Each wall is flat, endless, passes through zero and stands at right angles to its row. A trip goes straight from one point to another. List the walls that it crosses, first one first.
(in the rows, 128 means zero)

Walls:
(1): [87 77]
(2): [52 79]
(3): [109 129]
(4): [ 49 138]
(5): [186 137]
Trips:
[135  37] to [ 94 148] => 3, 4
[146 156] to [182 180] => none
[142 103] to [169  89] => 2
[196 124] to [145 156] => none
[94 90] to [112 117] => none
[115 134] to [116 189] => 1, 2
[144 176] to [179 107] => none

Walls:
(1): [116 104 169 118  70 122 137 198]
(2): [ 74 131 157  38 174 175 120 104]
(3): [163  77 124 137 141  79 137 120]
(4): [ 63 156 191 189 156 140  86 138]
(5): [123  68 135 141 145 183 103 109]
(6): [147 161  98  81  54 134 188 158]
(7): [100 133  61 161 148 181 207 109]
(8): [177 150 163 228 179 129 135  79]
(9): [151 166 151 175 157 147 190  93]
Trips:
[ 68 194 127 146 153 193  93  88] to [178 144 100 142 110 204 129 108] => 6, 4, 2
[151  45  82 115 138 176 162 121] to [139 108 146 107 154  12 120 167] => 2, 1, 6, 7, 5
[126 106 135 146 135  51 115 126] to [ 58 127 120 100 113 186 103 140] => 8, 2, 5, 3, 7, 6
[157 117 145 181 128 104 126 173] to [133 115 194 100 192  66 123 144] => 2, 9
[153 122  58 146  23 104 109 134] to [141 114 133 165  66 249 125 123] => 7, 3, 5, 9, 8, 4
[141  95  47 117 164  99 154 118] to [146 199 102 106  70  65  67 151] => 7, 1, 3

Walls:
(1): [138 132 155  99 127 159 109 112 230 150 170 177 220 118 114 208 101 161]
(2): [ 81 163  98 131 101 101  87 140 110 180 158 140 124 103 110  80 138 131]
(3): [ 87 124  80  96 119 147 133 105  68 146 143 220  90 165 113 170  89  94]
(4): [128 143 204  76 100 157 120 149 143 154 187  90 116 125 136 111 128 129]
(5): [105 113 102 126 153 143 152 151 159 159 164 106 128 132 142 157 122 167]
(6): [173 126  62 136 134 123 130 168 164 122 162 163 124 105 112 152 121 203]
(7): [104 185 120 133 108 137 165  82 137 142 117 149 196 133 138 173 120  90]
(8): [100  70 175 126  60 121 142 136 173 169 130 128 190 129 109  98 109  99]
(9): [121  98 121 160 176 113 111  81 139 167 139 155 106 112 111 105  83 144]
(10): [122 135 147 102 136 120 151 109  86 148 117  71  82 179  84 100 134 137]
(11): [139 130 122 184  83  49 129 170 156  64 111 138 119 128 132 113 192  74]
Trips:
[ 72 105 125 137 172 128  65  83 109 108 138 112  23 116 150   7 149 152] to [166 102 167  85 174 140  79 130 102 155 119  87 121 132 133 186 116  80] => 2, 3, 1, 9
[107 127 197 111 162 148 126  85  98 120 115 136 120 187 107 220 141 145] to [100 164 147 160 177 107 168  69 213 122 190 170 173 108  76 111 111 136] => 9, 8, 10, 6, 4, 3, 2
[144  70 105 173 115 153 128 177 138 162 133 172 175  98  80  83 123  90] to [135 122  81 117 157 121 119 101 135 175 149 153  84 125 167 165 113 119] => 5, 11, 8, 7
[ 70  74 111 142 156  58 164 156 111 144 138 110 157 114  87 205 126 104] to [ 81 114 147 115 158 113 122  97 160 132 113 140 134 155  96 102 109  92] => 6, 10, 2, 5, 11

Walls:
(1): [137 112 141 139 129  96 150  87 129 101 176 102 116 174 107  80  30  80
 139 106 103  77 113 167  97 190 176 158 123 195 104 131  89 122 145  89
  47 153 142 179 180 118  99 173 153 123 182  94]
(2): [188  89  98 121 119 139 101 106 118 107  89 109 146 156 112 127  79 115
 175  69 168 126 146 124 142 105 147 121 151 194 190 121 162 113 140 163
  46 131 144 108 141  74  80 152 133 123 208 147]
(3): [123  94 138 184  53 185 142 176  53 133  75  91 107 122 177 142 165 128
  83 156 198 179 160 150  91 144 146 170 133 128 130 103 109 176 156  88
 126 120 222 127  83 172 116 146 110 150 108 174]
(4): [134 108 118 100 110 145 119 178  92 139 126  70  63 110 134 130 160 149
 195 167 152 136 106 156 172 159 185 156  86 173 151 129 166  93 129 110
  79 119 140 136 121  42 161 144  93 116 131 154]
(5): [ 77  96 142  77 106 151 153 139 119 178 128 166 140 105 160 100  94  82
 143 180 177 103 143 157  78 120  45  59 151 128  79 141  76 168 145 159
 158 104 161 157 101 166 104 130 142 108 133 106]
(6): [ 98 169  83 165 120 152  85 179 133 164 117 141 187 129 139 153 196 121
 125 128 163 158 150 102 111 110 173 161 123 148 129 110 121 113 109  98
 140 139 166 100  55  85  54 123 145  86 217 128]
(7): [149 179  54 145 123 141 108 101 101 113  69 188 171 137 117 132  92  95
  79 136 123 140 140 125 184 163  63  99 121 108  84  72 161 117 119  59
 155 121 139 107 170  76 125 178 150 107 127 175]
(8): [115 162 135 179 177 158 220 176 102 117 144 151 199 112 125 139 139 202
 128 101 112 101 154  84 157 134 224 193 148 147 138 104 126 172 138 133
  66  95  63 163 154 145 151 142 134 148 143 108]
(9): [132 142  98 153 119 145  88 155 149  71 113 108  90 107 137 191 127 160
 189 220 132 199 144 114 102 104  45 122 106  85 114 140 122 128 138 108
 118 155  91 128 136 129 112 101 150 125  96 118]
(10): [178 125 135 115  69 100 145 175 140 128 139 147 144 105 145 115 174 100
  89  48 134 148 173 109  94 100 144 113 142 155 150 160 123 114 165 123
 141 107  99 120 149 163 159 108 148 104 100 128]
Trips:
[160 169 179 159 159 112  93  85 106 153  84 129 150 161  82 118  84 104
 127 145  82 130 121 172 145  81 124 141  76 154 106 114 117  59 101 159
 117   7 135 133 155 125 111  68 129 149 124 133] to [172 119 186 130 158 110  92 205 107 135 183 119  78 178 104 161 134 175
 146 163  97 105 108 162 131 174 133  91  96 212 117 114 164 130 134 131
 125 160 102 138 107 187 110 154 152 143  91  87] => 4, 7, 2, 9, 8
[124  86 121  95  88 129 145 142 131 155 150 103 111  94  82 210 101 173
 119 140 102 140  93 190  94 104 100 166 173 102  94 131 125 127 153 123
 103 215 124 128 151 138 133  87 101 100 116 110] to [139 120 137 117 172 128  97 180 135 139 142 163 155 149 130 158 151 105
 136 171 160 113 183 166  49 108 190 165 126 166 100  86 149 133  64 118
 169 125 196 193  96  79 157  86 125 144  92 104] => 1, 6, 8, 9
[169 132 151 153 152 201 111 176 175 116 151 130  41  71 110 151 135 134
  90 133 175 113 128 123 116 172 174 167 152 169 131 137 122 118 134 107
  87  89 111 144 164 125  99 149 146 169 178  91] to [109 140  89 198 133  83 122 117 103 122  86 116 147 167 152 100 110 119
 143 134  94 120 137 152 207  90 162 146 110 100 143 135 125 135  67 139
  91  40 105 113 140 112  91 174 144 138 149 142] => 9, 10, 7, 3
[189 150 102 117 101 126 189 158 136 162  87 142 187 122 116 171 166 134
  98 102 109  95 141  99  88 123 197 116  76 124 101 108  88 137 125 137
 140 144 195 104 148  80 165 201 121  99 133 136] to [109 111 151 149 152 143 103 171 167 115 101 133 172  75 168 155 161 146
 117  79 150 113 172 147 112 157  63  65 123 128  99 136 119 156 114  93
 106 114 135 185 132 144 105 168 141 169 131 177] => 4, 5, 2, 9

Walls:
(1): [153  97 194 195 148  52  72 129 144 141 131 170 149  64 141 162 120 107
  91 134 116 132 195 139  92 142 128 104 122 155  76  98 162  99 157 166
 133 126 163 147 124  92  43 137  98  87  92 156]
(2): [153 146 111 178 110  81 141 151  91  56 114  54  63 138 166  67 111 139
 163 160 157 122 175 171 147  80 197 125 107 141 130 118  92 126 121 152
  83 193 115 123  39 152 136 100 138 163 107  86]
(3): [125  83  91 118 126  79  92 108 108 165 116 142 134 130 182 105 103 132
 127 171  60 127  77 139 113  70  92 150 136 131 149  72 126  76 153  96
 156 126 142 239 155 109 143 125 115 111 114 142]
(4): [152 100 163  75 155  88 143  58  94 106 118 122  68 104  68 153  75 143
 199 117  99 126 114  58  92  90  53  23 162  87 120  94 155 139 100  61
  94  79 172 118 120  94 144 124 177  87  92  67]
(5): [109 135 117 147 146  60 191 105 142 164 183 162 158  80 162 109 113 147
 149  19 169 163 117 162  56 121 106 168 150 167 134 137 172 115 127 126
 180  99  78 154  82 117 166 155 188 123  98 159]
(6): [145 156 122 175 119  98 104 204  69 178 147 144 113 167  97 111  96  61
 123 149 143 123 192 120 145 121  52 121 124  87 101  89 123 156 193 137
 160 143  98 104 110 203 105 131 110  91  28 111]
(7): [133  67 147 140  94  77 130 154  59  83 114 109 101  79  75 196  97 178
 144 109  97 164  95  76  15 152 182 131 100 157 159 120  98 102 149 134
 152  90  88  75  96 120 170  87 130 118 121 138]
(8): [120 152 108 125 113 113 144 168 165 116 156 103 126 160 140 142  94 173
 143 151 142 151  57 144 161  83 128 141 113 144 204 169 176 109 206 127
 106 145 127 110  69 112 171  65 111 137 123 112]
(9): [157 192 168 149 126 177 160  91  81 141 131  94 184 208 181  70  87 124
  38 141  81  75 182 126  56  77 150 123 111 115 141 166 107 130 118 102
 158 139 153  36 175 187 165  74 116  94  77  56]
(10): [132 166 166 179 105 107 143 125 121  99  96  75 160 132 121  26  78 119
  86 145 119 186 147 104 133 122 178 208  83 167 133 139 149 133 130 113
  83  11 120 123 112 209  35 158 145  94 193  69]
Trips:
[145 234  67 128 170 182  99 157 137 132 127  37 117  98 194  79  95  84
 130 160 161 100 197 158 152 159 150  66  63 136 191 125 104 199  69  71
 152 155  90  79 133 125 177  99 109  79 167 149] to [183 107 111 140 145 140  91 119 204  76  69  90 112  79  93  37 175 158
 144 141 110  79 127 176 107 187 234 162 162 168 147 173 188  81 174 177
  75 146 175 161 151 180 172 152 136 126 165 122] => 6, 9, 1
[138 107 135 190 118 115 133 130 147  99 193 119 100 140 136 139 134 144
 118 191 129 193 126 174 184 116 176  78  82 129 109 131  85 131 194 107
 136 153 136 191  73 125 140 140 183 170  83 111] to [ 80 160 173 178 115 148 182 126 101  59 180 164 116 141 182  88 162 199
 158 106 173 170 154  67  88 141 147 116 178  42 122 211 123  87 164  85
 149 120  77 109 143  19 142 161 129 164 125  91] => 5, 7, 3, 6, 1, 4, 9
[201 134 154 109 143 112 148  71 189 120 164 148  82 119 207 162 156 101
 121  85 101  74  99 135  75 137 171  87 172 148 174 111 113  89  57 194
 125 172 138  63  87 100 115  59  89 147 152 133] to [124 108 107 138 208 119 109  91 138  96 140  77 163 143 103 127 197  74
 162 123 156 114 130  75 138  96 146  87 183 110 109  83  70 106 169 152
 161 188 123 121  81 132  20 129 198 179  46 146] => 8, 7, 9, 5, 6
[179 179 140 106  71 120 107 137 124 174  68  99 111  60 139 171 106 134
  86 157 175 183  52  79 132 170  96 127 160 109 141 130 108  97 172 144
  59 155 166  87  99 128 192 202 160 133  93 133] to [ 98 204  74 225  75 221 147 176 207 169 127 110 197 152 154 101 106 164
 134  45 168 176 107  55 106 154 111 158 115  97 113 124 126  72 185  59
 133 161 131 117 116 150 134  85 130  78 122 109] => 5, 10, 4, 9, 7
